Each row is a point. The points of each table are mixes of a few directions, plus a little noise. Count the directions of each table, and those that both share. Where both have some left over, give the other angles between the two spaces (their principal angles), to ten degrees, smallest first.
(in the rows, 128 means zero)

First (5 x 3):
[[115 182 113]
 [136  97 137]
 [123 154 121]
 [119 169 116]
 [146  39 153]]
Second (7 x 3):
[[133 170 153]
 [128 121 124]
 [135 187 165]
 [118  45  77]
 [129 134 132]
 [132 159 147]
 [121  79  98]]
Directions: first 1, second 1, shared 0; angles 50

First (9 x 6):
[[125 165 118 109 129 109]
 [130  96 137 145 128 145]
 [126 166 118 109 128 109]
 [128 131 127 126 128 126]
 [126 156 120 113 128 113]
 [120 231 100  75 128  74]
 [137   7 161 190 128 190]
 [133  64 146 161 127 160]
 [127 136 126 123 128 125]]
Second (8 x 6):
[[234  96  81 140 116  97]
 [141 113 126 136 127 131]
 [ 99 177 126 103 131 111]
 [110 173 124 106 129 112]
 [ 61 109 175 142 135 167]
 [201 109  93 135 120 107]
 [ 62 109 172 141 135 167]
 [114 137 134 123 128 129]]
Directions: first 1, second 2, shared 1

First (8 x 9):
[[112 144  50  81  75 184 154 111 104]
 [143 112 204 174 180  72 104 145 152]
 [128 130 123 124 124 134 130 127 127]
 [115 143  57  85  80 177 150 112 108]
 [137 118 178 160 162  90 111 136 143]
 [140 115 188 166 169  81 107 141 149]
 [116 140  65  89  85 177 149 115 109]
 [133 124 154 143 146 110 118 133 135]]
Second (10 x 9):
[[121 100 127  96 127 143  69 112 147]
 [150 206  96 136 139 128 123 145 134]
 [124 178 131 190 161 114 213 191 111]
 [113  61 170 156 110 105 219 118  90]
 [118 124 118 105 115 138  72 109 141]
 [172 120 120  87 135 134 104 104 147]
 [141  76 136  84 118 137  88  92 144]
 [100 149 113 124  78 128  91  86 116]
 [118 102 156 171 165 117 206 178 116]
 [118 167 108 132 134 135  94 143 136]]
Directions: first 1, second 4, shared 0; angles 60

First (10 x 12):
[[ 99 104  83 109 128 137 133 103 180 147  71 125]
 [126 128 115 129 131 131 150 126 155 138 133 133]
 [187 176 206 168 128 110 136 174  46  98 249 139]
 [122 124 108 125 132 132 152 122 163 142 124 132]
 [111 112 126 113 124 128  82 115 106 119  73 117]
 [131 129 148 129 125 123  96 132  91 114 119 123]
 [110 114 102 117 126 133 128 112 156 139  93 125]
 [119 119 125 120 125 129 107 120 120 125  99 121]
 [177 170 179 163 132 116 165 167  91 115 240 144]
 [ 99 107  87 110 129 137 132 105 176 145  76 126]]
Second (10 x 12):
[[103 109  98 158 142 167 126  88  90 141 109 115]
 [163 165 148 109 105 123 113 169 135 111 175 156]
 [129  90 111 171 167  87 149 101 116 141  90 105]
 [ 86  98 149 133 156 144 153  74 116 138 136 121]
 [104 103 136 148 143 128 110 104  79 127  89  91]
 [ 87 102 140 135 136 132 153 108 131 137  95  74]
 [187 161 112 110 115 100 119 166 166 121 167 194]
 [152 175 104  86  82 149 120 180 185 123 149 159]
 [104 124 140 155 128 148 153 127 101 135 132  76]
 [164 153 138  72 104 101  83 160 164 105 139 189]]
Directions: first 2, second 6, shared 2

First (10 x 18):
[[115 144  98  87 130 139 137 156 128 120 124 130 136 151  86 117 124 144]
 [203 168 144 206 143 103  82  94 113 151 117 125 137 108 100 141 148 127]
 [106  76 132 132 133 146 173 147 133 146 125 139 111 106 162 133 141 100]
 [ 92  69 142 121 124 143 170 138 138 135 133 135 110 109 187 131 128  99]
 [174 180  69 129 157 141 133 177 110 155 105 144 147 139   7 127 157 146]
 [177 218 111 135 130 101  59 106 115 111 125 114 155 161  47 120 120 173]
 [ 98 128 144  99 109 119 113 108 137  97 142 114 127 144 161 121 103 140]
 [108 100 153 130 117 125 132 111 135 121 137 123 116 119 183 130 118 116]
 [123  93 160 156 122 123 134 106 132 134 134 127 113 103 189 138 129 105]
 [ 85 104 130  89 116 137 144 135 140 110 137 125 123 138 159 121 112 128]]
Second (10 x 18):
[[112 143  80 113 211 139 147  38  32 201 231 142  90 145 124 130  80 119]
 [ 86 111 140 107 115 130 170 143 160 118 128 119 161 154 181 128  81 150]
 [115 109 141 100  90 129  94 148 146  83 105 124  95 108 125 117 170 109]
 [123 128 142 140 114 125 153 154 162 122 107 121 168 139 152 134 106 146]
 [ 96 123 115 109 157 133 160  98 106 154 170 130 132 152 157 129  79 138]
 [192 152 129 174 127 121  91 143 126 132  92 132 126 100  72 133 183 118]
 [150 138 117 137 142 127 106 109 102 141 136 135 104 114  97 128 151 114]
 [101 114 141 115 109 128 154 150 162 110 116 121 153 142 164 128 103 143]
 [150 129 131 132 110 126  90 138 127 110 106 130 103 105  97 124 177 110]
 [156 135 142 154 107 120 118 160 157 113  85 126 147 119 113 131 153 133]]
Directions: first 3, second 3, shared 1; angles 90, 90
